Each point is reached from the start by the listed moves, each made once or not at all, plus a little noise. Say if it took an odd or an even number of moves. Then give how often each move was made.

Moves:
(1): 60 -20 -17
(2): -20 -6 15
(3): -47 -1 -4
Start: -6 -29 13
Points:
-14 -56 6 -> odd (1, 1, 1)
-7 -30 13 -> even (0, 0, 0)
8 -52 -9 -> even (1, 0, 1)
-50 -31 8 -> odd (0, 0, 1)
-24 -35 28 -> odd (0, 1, 0)

Moves:
(1): 18 -1 -8 -16 -9 18 -7 -19 -7
(2): -22 19 1 8 -5 5 -3 -18 -3
(3): -20 -12 -10 3 -7 -7 -7 -19 4
(4): 6 33 3 -1 -28 -5 -11 16 -25
(5): 4 -13 -4 34 1 3 -38 -11 9
(6): -9 -8 12 2 5 12 -20 -11 -11
(7): -10 0 14 -12 0 2 3 -7 16
(8): 9 37 14 4 -13 -37 24 13 -8
(9): 2 -8 -27 -12 6 -6 -20 -4 0
Start: -2 -1 0 1 -9 3 2 17 -6
Points:
-11 -17 -16 -10 3 10 -37 2 -17 -> even (0, 0, 0, 0, 0, 1, 0, 0, 1)
-18 33 -2 23 -18 -29 -32 -9 7 -> odd (0, 1, 0, 0, 1, 0, 1, 1, 1)
5 15 -30 -20 -32 -29 -8 -12 -17 -> even (1, 0, 1, 0, 0, 0, 0, 1, 1)
12 60 36 -21 -53 -5 -8 7 -41 -> odd (1, 0, 0, 1, 0, 1, 1, 1, 0)

Moves:
(1): 23 -5 -5 12 -6 3 3 -9 -8 -5 -6 5 -2 7 0 -4 10 9
(2): 7 2 -10 -5 6 6 15 -8 6 4 0 -1 5 8 -4 9 2 5
(3): 0 1 3 3 4 -7 1 9 4 4 -4 -10 7 -6 -2 8 -9 2
(4): -4 -4 4 3 0 -8 -1 -3 -1 2 7 4 -7 7 -7 1 -7 0
(5): -1 6 -6 -4 4 -4 1 2 -2 -4 -4 -6 -1 8 1 12 -1 18
(6): 0 4 -3 7 -2 1 -5 4 0 -10 -9 0 4 6 -3 0 -4 -7
(7): -14 6 5 10 4 7 2 0 -5 -6 -7 1 -4 5 -7 2 4 5
(8): -2 -3 -1 11 -1 7 0 -7 3 4 -1 3 1 1 10 8 1 -1
(9): 1 -4 6 -7 3 -4 3 -4 0 5 1 -4 9 1 3 -4 5 6
(10): -2 6 6 -3 4 4 0 6 -7 11 1 -9 -4 2 9 -8 -6 -4
(11): 3 -7 3 11 9 3 -5 2 13 3 5 -5 5 3 -1 -1 -4 0
(12): -8 -4 2 -8 4 -2 -4 -7 -10 -4 -1 6 -4 -6 -12 0 0 -2
(13): 0 5 -7 -1 12 -4 2 20 -4 1 4 4 -6 13 16 3 0 -8
(14): -3 9 9 -3 7 0 -3 -3 -1 2 7 -3 -1 6 3 5 5 -4
(15): -7 -7 6 -9 1 11 1 3 8 2 -5 -2 0 4 6 16 -3 -3
(16): 4 -4 -10 -3 -1 -7 -9 9 3 16 4 7 -8 9 -6 14 -4 6
(17): 4 -11 -6 -4 -5 -2 0 -5 -2 0 18 -6 -6 5 -4 -2 11 -4
(18): 7 1 -1 -1 -10 -1 2 4 -18 -4 6 5 5 -11 -3 -13 1 9
Start: 4 -7 7 7 -2 -11 -11 3 -4 4 0 0 2 -1 1 9 -9 5
Points:
-21 -9 28 13 23 0 -26 18 4 33 11 -7 -18 36 -2 39 -24 5 -> odd (0, 0, 0, 1, 0, 0, 1, 0, 0, 1, 1, 0, 0, 1, 1, 1, 0, 0)
10 -22 6 11 2 11 9 -11 -14 11 5 -7 -14 37 -8 21 1 13 -> odd (1, 1, 0, 1, 0, 0, 1, 0, 0, 1, 0, 0, 0, 0, 1, 0, 1, 0)
-2 -6 -22 14 19 -20 -3 12 -7 17 12 3 -12 60 0 50 -2 26 -> even (0, 1, 0, 1, 1, 1, 1, 1, 1, 0, 0, 0, 1, 0, 0, 1, 1, 0)
-10 7 7 19 29 -8 -9 13 -24 -10 13 10 -3 30 -18 14 -12 5 -> odd (0, 1, 0, 1, 0, 1, 1, 0, 0, 0, 1, 1, 1, 1, 0, 0, 0, 1)

Moves:
(1): 2 -6 3 -1 1 3 0 -7 3 -10 0 -4 7 -3 2 9 1 -3 11 1 -2 3 6 2
(2): 2 1 1 -2 0 -3 -4 -1 -2 2 0 4 0 7 -1 0 1 2 -3 4 2 -4 -2 5
(3): 1 0 5 1 2 1 0 -4 1 4 5 1 1 -3 -3 1 3 1 3 -1 -3 3 -2 2
(4): -4 3 1 0 1 3 1 1 -12 -5 -3 0 -5 11 -4 2 3 -2 -1 5 0 2 5 -2
(5): 2 -3 -2 -5 3 -9 0 0 3 2 -3 -12 4 -8 -1 0 1 1 5 2 0 4 8 7
(6): 0 2 -1 1 6 -9 -3 -3 0 2 1 0 -6 3 -3 0 -8 -2 0 -3 -1 -7 -7 -7
(7): 3 -1 1 -1 1 4 5 0 4 -5 3 -2 -2 -3 -1 0 -3 0 1 -1 -1 -2 3 5
(8): 0 0 5 -1 2 -3 3 -1 2 -2 3 -1 5 -4 -6 1 -3 -3 1 4 5 2 -1 0
(9): 6 8 -4 -3 -1 1 -4 8 -3 6 9 -10 0 -4 -2 3 2 6 -1 1 3 4 -4 -4
(10): 7 -2 5 0 -8 0 3 4 -2 -3 3 -3 7 -9 -6 -6 3 7 -2 -1 -7 4 -5 -2
(11): 4 -7 3 6 -2 -4 5 4 -2 -8 -1 7 2 -2 -8 -2 0 1 1 -5 9 -3 3 8
(12): -2 5 -2 -2 -4 -2 -1 -3 -4 3 0 0 -4 -6 4 0 4 -7 3 2 3 -3 3 -1
(13): 5 -2 4 -13 3 2 2 -3 3 4 -6 -12 -7 -5 4 1 4 -2 1 -3 1 1 0 1
(14): -2 0 1 -2 -3 -1 -1 4 5 -6 2 4 -1 0 2 1 -3 1 2 1 -1 5 -8 6
(15): 6 2 -2 -2 -1 1 -8 -2 1 -1 1 -2 -2 -6 -2 2 1 -6 -4 4 1 4 -1 0
(16): 8 -2 1 -1 13 4 -13 1 -1 -4 8 -9 4 10 -16 -4 8 4 4 4 14 0 5 1
(17): -4 -5 -5 0 2 -1 6 4 5 3 -5 -3 -2 -8 6 6 0 1 4 2 -4 -3 -4 0
(18): -4 -4 4 1 -4 -2 4 8 -6 3 3 -3 -3 2 0 3 4 -10 -2 -1 -6 -1 -4 -1
(19): -7 1 -1 -5 0 1 0 6 -6 5 3 0 -2 0 4 -1 -6 2 -1 1 -1 0 -5 -2
(20): 5 0 1 2 1 3 2 -5 -2 -3 -3 -2 6 -1 -3 -3 -4 0 1 2 4 5 -2 0
(21): 8 -1 -5 -8 -4 -2 -2 2 4 0 8 -7 1 -1 -12 -2 -3 2 0 -5 2 -2 2 -4
(22): 5 -2 4 -4 6 0 0 2 1 -1 -2 2 -6 6 3 1 -1 -3 1 8 -5 9 -6 -6
(23): -3 -2 -7 5 1 -6 4 -3 -4 -8 -4 9 7 5 -1 -4 2 2 -5 -2 6 -5 4 7
(24): -1 -6 -1 2 -5 1 -7 -2 -2 0 3 -3 -5 8 4 -1 0 2 -4 4 3 6 -2 -4
Start: 0 -1 2 -4 5 -3 -2 -3 7 -1 7 1 -5 1 4 1 3 -2 1 0 -5 -13 0 -2
Points:
14 -4 -5 -24 7 -31 -9 9 -20 -11 19 -14 -10 4 -18 14 4 -20 5 12 5 -12 2 1 -> even (1, 1, 0, 1, 1, 1, 0, 0, 1, 0, 1, 1, 0, 0, 1, 0, 0, 1, 1, 0, 1, 1, 1, 0)
0 -20 -1 -10 0 -20 19 16 1 -11 17 6 3 -4 -17 4 -5 -7 -4 -3 6 -31 -3 17 -> odd (0, 1, 0, 0, 0, 0, 1, 1, 0, 0, 1, 0, 0, 0, 0, 0, 1, 1, 1, 0, 1, 0, 1, 0)
30 -30 23 -5 6 -9 -3 -3 1 -31 23 -25 21 -1 -33 -1 10 -2 12 13 15 1 10 19 -> odd (1, 1, 0, 0, 1, 0, 1, 1, 0, 1, 1, 0, 0, 0, 0, 1, 0, 1, 0, 1, 0, 0, 0, 1)
15 -13 11 -24 20 -28 12 17 10 7 7 -30 -16 -17 -3 15 2 -14 10 5 -4 -6 -14
 -4 -> odd (0, 0, 0, 0, 1, 1, 0, 1, 1, 0, 1, 0, 1, 0, 0, 0, 1, 1, 0, 0, 0, 1, 0, 0)
17 -12 13 -10 -2 -21 -13 -3 1 -7 17 -4 2 -10 -12 -9 -10 7 -1 9 -1 5 -23
 12 -> odd (0, 1, 1, 0, 1, 1, 0, 0, 0, 1, 1, 0, 0, 1, 1, 0, 0, 0, 1, 1, 0, 0, 0, 1)
14 -8 -7 -11 9 -14 -4 14 -14 2 30 -12 7 0 -29 -1 14 1 5 2 23 -22 -6 10 -> even (0, 1, 1, 0, 0, 0, 0, 0, 1, 0, 1, 1, 0, 0, 0, 1, 1, 1, 1, 1, 1, 0, 1, 0)
45 -5 14 -42 21 -3 -12 -7 12 -6 33 -60 0 -24 -30 14 17 -22 24 18 10 16 6
 -1 -> even (1, 0, 1, 0, 1, 0, 1, 1, 1, 0, 0, 1, 1, 0, 1, 1, 0, 1, 0, 1, 1, 1, 0, 0)
25 -4 -14 -16 18 -22 -18 12 8 -14 24 -8 -11 -3 -25 3 5 -3 8 7 21 -14 -13
 -1 -> odd (0, 0, 0, 0, 0, 1, 0, 0, 1, 0, 1, 1, 0, 1, 1, 1, 1, 0, 0, 0, 1, 1, 1, 0)
42 -3 14 -36 11 -12 -18 -15 10 0 23 -41 12 -24 -39 -9 17 -2 10 12 16 3 4
 6 -> odd (0, 1, 1, 0, 1, 0, 0, 1, 0, 1, 0, 1, 1, 0, 1, 1, 0, 0, 0, 1, 1, 0, 0, 0)
33 -6 -6 -44 28 -29 -22 -4 21 -11 19 -40 -3 -13 -20 17 9 -10 21 21 17 -4
 -6 5 -> odd (1, 1, 0, 0, 1, 1, 0, 1, 1, 0, 0, 1, 1, 1, 1, 1, 1, 0, 0, 0, 1, 1, 1, 0)
45 -23 8 -33 14 -8 -6 -6 16 -19 8 -43 6 -32 -25 3 17 -8 26 11 10 8 9 4 -> even (1, 0, 0, 0, 1, 0, 0, 0, 0, 1, 1, 1, 1, 0, 1, 1, 1, 0, 0, 1, 1, 1, 0, 0)
26 -2 -4 -28 11 -15 -21 -1 0 -2 36 -39 -16 0 -28 2 10 -16 -5 5 24 -15 -3
 -10 -> even (0, 0, 0, 0, 0, 1, 1, 1, 1, 0, 0, 1, 1, 0, 1, 1, 0, 1, 0, 0, 1, 0, 1, 1)

Moves:
(1): 11 -2 1 -4 -3 0 3 -6 5 3 5 5 10 -10 2 -4 5 -13 -15 1 -6 -7 1 -12 -2
(2): -6 -8 -13 -1 3 -5 -15 6 7 -1 7 -1 2 -4 1 -9 -21 -18 -7 -3 -8 2 -3 14 1
(3): -7 -7 16 -9 -7 1 16 -5 -12 3 9 -23 -5 -14 -13 2 2 -11 -7 1 2 1 -12 3 9
(4): -7 21 -4 -9 -1 0 2 -1 2 -7 -10 -1 0 16 12 0 -4 -9 -4 -10 5 -5 0 5 3
(5): -7 1 -5 -10 9 -9 0 0 16 -16 2 -2 -6 -2 -20 3 -7 9 14 6 -12 0 15 -7 9
(6): -8 -4 5 -8 2 3 -10 -4 -4 -1 0 -11 -18 7 7 -10 15 -3 -5 8 -2 -17 6 -5 -6
(7): 16 5 -6 -8 -7 5 15 17 -11 0 -13 11 4 9 1 -10 -10 -6 -11 -14 1 2 -8 -1 -4
(8): -5 1 2 8 -8 -8 9 -8 -11 -7 -16 8 -10 -9 -24 0 0 -15 5 3 -6 -9 2 20 3
(9): -10 6 -9 -7 -7 21 5 -10 7 -6 -4 0 -15 3 -5 17 -8 -12 -3 -2 0 2 -3 13 -4
(10): 10 1 -4 -3 -1 3 2 4 -1 5 -2 -11 -3 3 4 7 1 1 14 -3 0 -2 -1 -6 15
(11): -5 3 -17 18 15 9 5 1 2 23 29 -2 -25 12 7 -3 -3 -3 -2 -10 3 -4 -5 -4 -10
(12): -10 -5 4 11 2 3 7 -2 1 -4 -20 1 16 -18 1 -8 -13 0 2 -1 8 10 0 3 4
(13): -14 14 7 10 1 3 -19 -2 8 -5 -1 1 -4 -1 -1 6 -6 15 1 -6 -12 12 5 -28 -2
(14): 5 2 8 0 -5 -3 1 -17 -7 -7 1 -3 -4 10 -5 10 5 0 -5 -1 5 12 0 -4 -6
(15): 4 -2 3 10 3 2 10 -1 1 6 -1 -9 -1 -8 -8 9 -5 3 -1 -3 9 0 1 2 1
(16): 8 -3 6 -8 -3 -5 7 -1 6 1 -7 -3 3 12 7 4 -14 -5 -4 10 2 -8 -4 0 -6
(17): 8 2 3 -9 5 -8 -3 4 0 9 -5 11 3 8 0 0 3 -3 2 4 -1 7 3 -1 1
(18): 5 5 8 -2 -17 3 -6 8 -1 -8 -4 -3 -14 -10 6 3 -22 -7 0 -10 -8 20 -2 4 14
(19): -4 -3 5 1 7 -8 2 5 -7 -2 -1 -1 -4 5 5 10 6 9 -1 0 -1 -4 -1 1 1
(20): 6 -3 1 16 2 -11 4 7 -11 4 0 16 -3 6 -9 -3 8 1 1 14 5 1 1 -3 8
(21): -7 0 -2 2 0 -13 -4 -6 0 3 -2 6 11 2 10 0 1 13 -5 -6 15 11 -15 5 7
(22): 0 3 -6 -8 1 1 -7 -6 -2 0 13 11 6 3 -10 -5 -11 -4 7 -1 -1 -7 7 -1 9
(23): -3 8 -7 -5 2 -2 -9 -7 -1 -2 -3 -10 -12 7 10 14 -5 9 4 13 -2 7 8 3 -2
(24): -2 0 -4 -7 2 0 0 5 -7 -5 4 1 0 -2 1 2 -5 4 7 1 10 2 1 -9 -8
Start: 5 -7 -6 -5 14 8 3 1 12 5 3 -14 0 -17 0 -13 -1 6 -3 8 5 11 6 4 7
Points:
16 -9 7 -45 8 -6 17 9 16 -11 -15 -27 13 -27 -23 -8 -60 -20 -13 2 -4 42 3
 -46 20 -> even (1, 1, 1, 0, 1, 0, 1, 0, 0, 1, 0, 1, 1, 1, 0, 1, 1, 0, 0, 0, 0, 0, 0, 1)
-20 -25 10 -10 18 -26 -6 -10 26 0 -4 -35 -2 -35 -12 -24 -25 -3 -17 31 -4
 13 -1 -34 46 -> odd (1, 1, 1, 0, 1, 1, 0, 0, 0, 1, 0, 1, 1, 0, 0, 1, 0, 0, 0, 1, 1, 0, 0, 0)
-32 30 -24 -16 29 -7 -53 -8 2 4 11 -26 -49 19 48 6 -58 13 3 -16 16 54 10
 -19 28 -> odd (0, 1, 0, 1, 0, 1, 0, 0, 0, 1, 1, 1, 1, 1, 0, 0, 1, 1, 1, 0, 1, 1, 1, 1)
8 28 -5 -7 -12 1 18 -31 -11 -21 -19 -2 -48 -5 -23 38 -32 -32 -14 12 7 19
 20 30 33 -> odd (1, 0, 0, 1, 0, 0, 0, 1, 1, 0, 0, 0, 0, 1, 1, 0, 0, 1, 1, 1, 0, 1, 1, 0)
2 0 -18 -45 33 -22 -26 25 19 -5 0 -4 -5 -1 9 -16 -18 18 -11 -2 -14 16 9
 -44 21 -> odd (1, 1, 0, 0, 1, 1, 1, 0, 0, 1, 0, 0, 1, 0, 0, 0, 1, 0, 1, 0, 1, 0, 0, 1)

Moves:
(1): 9 9 4 -5 3 3 -4 -6 -4 9 -7 6 11 0 7 -4 7 1 4 0 -2 -10 2 6 -6 1
(2): 6 -1 9 -2 1 -7 7 4 6 2 -3 19 5 6 -4 6 3 -4 -7 -1 7 -5 -1 -4 7 1
(3): 0 8 -2 -10 -4 -1 -9 3 -12 0 8 -6 5 14 -7 -5 -1 3 -3 -1 -10 4 4 3 2 5
(4): 2 -10 -1 2 -4 9 5 -1 -2 3 -4 2 5 -1 -7 3 -1 8 -9 -4 -5 0 2 8 -3 -3
(5): -1 -2 -5 -6 -2 5 -3 0 -3 -2 9 1 -5 0 3 1 -5 -5 -6 3 2 -10 6 3 -3 -8
(6): -1 2 2 2 9 2 4 -5 -1 0 1 5 1 1 -6 2 0 3 1 2 -4 -4 11 5 -10 0
(7): 0 -1 14 -8 -4 -2 4 -1 13 8 -10 5 -14 -3 -13 0 -2 3 5 -4 10 -12 10 8 -8 3
(8): -3 7 5 -6 -8 -5 8 -4 -1 -8 8 -12 1 -3 0 8 -5 0 7 -11 -1 -3 7 -1 -8 -9
(9): -8 -2 2 3 4 -1 -5 -3 5 2 -1 -2 8 2 3 -8 -6 0 9 1 0 7 -8 1 0 3
(10): 0 -5 -3 -2 4 3 -4 -10 0 -1 -4 0 3 0 -8 1 3 -3 -8 2 5 7 4 1 2 0
(11): -3 -3 18 -3 7 8 8 -17 -6 0 5 1 1 15 17 2 4 -6 -3 5 5 -10 -4 1 7 5
(12): 1 -1 -2 -4 -3 4 -7 -3 8 -8 0 -2 3 7 2 7 3 0 1 4 -14 -5 8 14 -1 -5
(13): 0 -10 5 -12 -9 0 0 5 0 -1 0 -16 7 -6 -2 -6 7 10 -8 14 -9 0 7 11 4 13
(14): 3 -6 -12 -3 0 4 -2 4 2 -6 2 1 5 10 -2 0 3 1 0 5 -5 1 1 2 -5 0
(15): 13 -8 0 1 5 1 -1 -6 -6 -4 5 -10 3 -3 -8 -2 -5 -5 12 3 -7 -10 -5 9 2 -6
(16): -4 1 3 2 -8 3 1 2 -6 -4 7 0 3 -2 -3 2 4 -15 -5 8 4 -10 -3 13 -7 -1
(17): 0 -2 -2 5 2 -3 -5 2 -11 2 -11 -7 1 6 2 4 -3 -7 -2 -6 -7 1 -5 -13 1 1
(18): -1 1 1 -2 -2 0 -12 8 -5 -5 -12 5 -1 -1 2 7 -8 1 6 6 2 2 0 -2 0 11
(19): 2 0 2 0 14 7 -7 15 6 2 -4 -6 4 -2 -4 -7 -2 -1 -2 13 -3 -5 0 -13 -9 -7
(20): 1 3 -4 1 -9 8 1 3 7 8 5 1 -1 1 5 5 -5 -8 4 4 3 0 5 -6 1 7
(21): 1 3 -6 -3 6 5 0 4 9 -9 19 -7 3 -2 -2 11 8 4 10 -16 -1 -14 4 -6 0 -2
(22): -2 7 -10 12 -4 -4 6 -13 3 -15 5 0 -5 6 -2 2 -1 -3 -1 1 4 -5 -4 -8 2 1
(23): -9 10 1 -8 7 12 2 2 6 -15 -9 -2 -4 2 -4 -14 0 -13 7 1 -5 6 -4 -1 10 9
(24): 3 -4 -3 4 9 -9 -3 -1 3 -5 -9 -5 -5 -4 1 -1 -5 -3 -4 -5 0 9 0 -5 -5 3
Start: -2 0 -1 11 3 -12 -3 2 2 -9 15 7 12 -8 -4 -9 1 2 -13 8 -9 1 10 6 0 -4
Points:
13 -10 14 -8 11 9 -10 -18 -8 -33 17 -9 60 26 -22 -1 -8 -19 -19 48 -23
 -32 29 27 -24 21 -> even (1, 1, 1, 1, 0, 1, 0, 1, 1, 1, 1, 0, 1, 1, 1, 1, 0, 1, 1, 1, 0, 1, 0, 1)
9 -24 30 -21 24 33 -8 -1 19 -19 -8 -3 38 21 -18 -16 -2 -38 -15 51 -38
 -57 31 43 -23 12 -> even (1, 1, 0, 1, 1, 1, 1, 0, 1, 0, 1, 1, 1, 1, 1, 1, 1, 0, 1, 1, 0, 0, 1, 1)
6 -1 -25 3 10 8 -24 11 14 -23 43 -23 15 21 -30 -7 -19 -14 12 11 -23 -44
 18 -13 -16 -7 -> odd (0, 0, 1, 0, 1, 0, 1, 0, 1, 0, 0, 0, 0, 1, 1, 0, 1, 0, 1, 1, 1, 1, 0, 0)
18 7 12 -2 -7 -15 -27 -18 -12 -26 -6 18 25 23 -37 9 2 -27 -10 21 -16 -43
 19 34 -5 8 -> odd (1, 1, 1, 0, 0, 0, 1, 0, 0, 1, 0, 1, 0, 0, 1, 1, 1, 1, 0, 0, 0, 1, 0, 0)
2 -6 22 -19 33 47 -6 -17 28 -8 20 -5 25 0 -15 -20 -2 -22 10 16 -6 -50 22
 16 -7 0 -> even (1, 0, 0, 1, 1, 0, 1, 0, 1, 1, 1, 0, 0, 0, 1, 0, 0, 0, 1, 1, 1, 0, 1, 0)
3 -30 -4 -13 29 32 -36 1 7 -30 30 -28 42 21 -3 9 -5 -14 2 47 -42 -41 33
 13 -10 8 -> even (0, 0, 0, 0, 1, 1, 0, 0, 1, 1, 1, 1, 1, 1, 1, 0, 1, 1, 1, 1, 1, 0, 0, 0)
-11 7 8 -16 28 4 -22 5 11 -34 -8 -34 34 -5 -2 -25 -8 -13 -4 23 -52 -14
 34 12 -26 -4 -> odd (1, 0, 0, 0, 1, 1, 0, 1, 1, 0, 0, 1, 1, 0, 0, 0, 1, 0, 1, 0, 0, 0, 1, 1)
19 3 -11 -16 -12 -8 -14 -13 -14 -41 30 -2 39 13 -28 9 -7 -26 -20 37 -19
 -34 46 33 -23 14 -> odd (1, 1, 1, 0, 1, 1, 0, 1, 0, 1, 0, 0, 1, 1, 1, 1, 0, 1, 0, 1, 0, 1, 0, 1)
-14 16 17 -10 4 3 -5 0 -11 -50 52 -28 29 14 -10 8 5 -3 -11 26 -21 -46 32
 10 -18 13 -> even (0, 0, 1, 0, 0, 1, 0, 1, 0, 0, 1, 0, 1, 0, 0, 1, 0, 1, 1, 0, 1, 1, 0, 0)

Moves:
(1): -10 5 18 4 -7 1 -1 16 -12 0 -3 9 -2 -3 -4 -7 5 -4 -2 8 14 2 0 2
(2): 1 0 -12 1 2 2 7 -8 2 11 -7 -9 5 7 -10 -8 -7 1 7 5 5 -20 9 -2
(3): -11 -29 -13 -18 -12 19 -3 -6 -12 -4 -2 -21 -9 -6 3 0 -1 19 -20 -3 11 -5
 9 -11
(4): -9 -6 -7 12 -3 -7 1 2 -14 -6 -20 8 -4 -11 18 10 1 -4 -3 6 -2 6 -1 -9
(5): 19 0 4 9 4 -13 5 -3 6 -2 0 -8 7 2 4 -10 14 18 10 3 6 -15 10 -7
(6): 5 -12 -3 3 9 -13 -1 5 5 2 0 -5 2 4 -8 0 6 7 2 5 4 -6 1 -7
(7): -5 -9 -5 -15 4 0 -2 -1 -5 -2 11 -7 -14 -9 1 3 13 -12 10 2 10 -3 -5 3
(8): 6 12 -1 -10 15 1 -19 6 -4 3 -6 -2 -2 3 10 -10 0 -4 -10 6 4 11 -2 11
(9): 3 -6 0 -1 -5 13 -1 -5 6 -3 1 5 -2 4 0 -13 -5 -4 -6 -5 -8 -3 0 0
(10): 13 -7 -2 3 -9 -11 1 1 4 -7 12 -4 5 8 -10 3 -4 -5 -9 5 -4 9 13 13
(11): 4 -18 -6 -4 -12 -6 -3 -1 -4 -1 0 -1 2 -12 2 -1 3 -5 9 -2 1 17 3 10
(12): 14 6 2 -5 2 8 -7 -15 8 -2 -6 0 3 0 1 2 -2 -2 -6 2 1 -1 2 7
(13): -11 -1 21 -1 9 2 2 14 -4 -2 -6 -5 -8 -8 3 -7 19 -9 7 0 6 -4 9 15
(14): -1 7 3 -9 -2 6 10 -4 -3 2 -9 -5 -11 -9 -4 2 -8 2 13 1 -9 -4 -5 4
(15): -5 -7 -6 6 -2 0 5 12 -5 -3 -2 -2 14 -4 -5 13 9 14 9 19 2 9 -1 -1
(16): -7 -4 9 -7 0 -7 1 -4 -10 -8 -1 13 11 1 6 1 1 -10 9 -6 -5 0 -3 -4
(17): -19 14 -3 -15 1 16 -9 1 4 6 -1 2 1 0 2 6 -7 9 -5 10 -5 2 4 -10
(18): -3 -5 -3 0 0 -1 3 -12 0 -11 5 4 -6 -1 1 0 -15 3 6 -5 2 7 -4 -6
(19): 1 -7 8 -2 12 -6 -7 -6 -2 -5 11 -16 -2 -14 -11 -14 1 -20 5 -5 -3 5 2 2
(20): 7 11 -1 5 3 3 4 1 -3 -11 2 8 2 -9 12 2 -11 -1 13 -15 -8 -3 12 6
(21): 9 12 10 5 2 -10 13 2 -8 5 -7 0 2 7 -6 12 2 3 6 5 -2 4 1 -11
(22): 3 4 2 -3 3 1 3 -3 16 5 22 12 7 -6 -4 -3 -7 -1 -14 12 11 12 4 13
(23): -4 3 2 9 -4 -2 5 0 -1 -19 0 16 -4 1 -11 -7 4 9 6 -15 -5 -6 -1 -9
(24): -14 -4 -3 -11 -7 0 15 -1 7 -14 1 -13 11 -6 0 1 -2 -13 21 -4 -1 3 -10 -5
Start: -4 14 -4 -5 6 -5 10 5 -24 -2 -6 11 -2 9 -5 1 1 3 -4 -4 -7 -4 8 5
Points:
-15 23 37 -38 33 -12 7 7 -44 -22 -16 22 -15 -15 -32 -27 15 -40 6 34 4 -1
 38 25 -> odd (1, 1, 0, 1, 0, 1, 1, 1, 1, 1, 0, 1, 1, 1, 0, 1, 1, 0, 1, 0, 1, 1, 1, 0)
46 0 -5 -15 14 -40 5 4 -5 -1 13 -2 8 -1 -14 -17 6 15 -3 27 7 21 31 43 -> odd (0, 0, 0, 0, 1, 1, 0, 1, 0, 1, 1, 0, 0, 1, 0, 0, 0, 0, 0, 0, 0, 1, 0, 0)
-26 19 0 -2 16 -7 27 1 -32 -6 -12 6 5 -29 -18 -8 -12 20 22 49 15 3 26 -8 -> even (1, 1, 0, 1, 1, 0, 0, 0, 0, 0, 0, 0, 0, 1, 1, 0, 1, 1, 1, 0, 0, 1, 0, 0)
-42 -56 23 -50 -5 -1 23 3 -56 -48 -19 -33 2 -49 -21 -9 17 -17 49 7 16 18
 12 11 -> even (1, 0, 1, 0, 0, 1, 0, 0, 0, 0, 1, 1, 1, 1, 1, 1, 0, 1, 1, 0, 0, 0, 0, 1)
-8 -22 23 -46 8 12 42 -31 -32 -60 -6 -37 -35 -31 -24 -30 21 -3 47 -27 1
 -27 16 -12 -> even (0, 0, 1, 0, 1, 0, 1, 0, 1, 0, 0, 1, 1, 1, 0, 0, 0, 1, 1, 0, 1, 0, 1, 1)
27 23 6 -15 18 -54 51 -4 -12 -23 -2 6 30 22 -37 -18 1 11 37 16 -1 -15 26
 3 -> odd (0, 1, 0, 0, 1, 1, 0, 1, 0, 1, 0, 0, 0, 1, 0, 1, 0, 0, 0, 0, 1, 1, 1, 1)
27 29 16 -33 35 -14 9 -21 -8 -19 16 4 -14 3 -53 -41 -7 1 9 32 14 -9 37 9 -> even (1, 1, 0, 0, 1, 1, 1, 1, 1, 1, 0, 1, 0, 1, 0, 0, 1, 1, 1, 0, 1, 1, 1, 0)
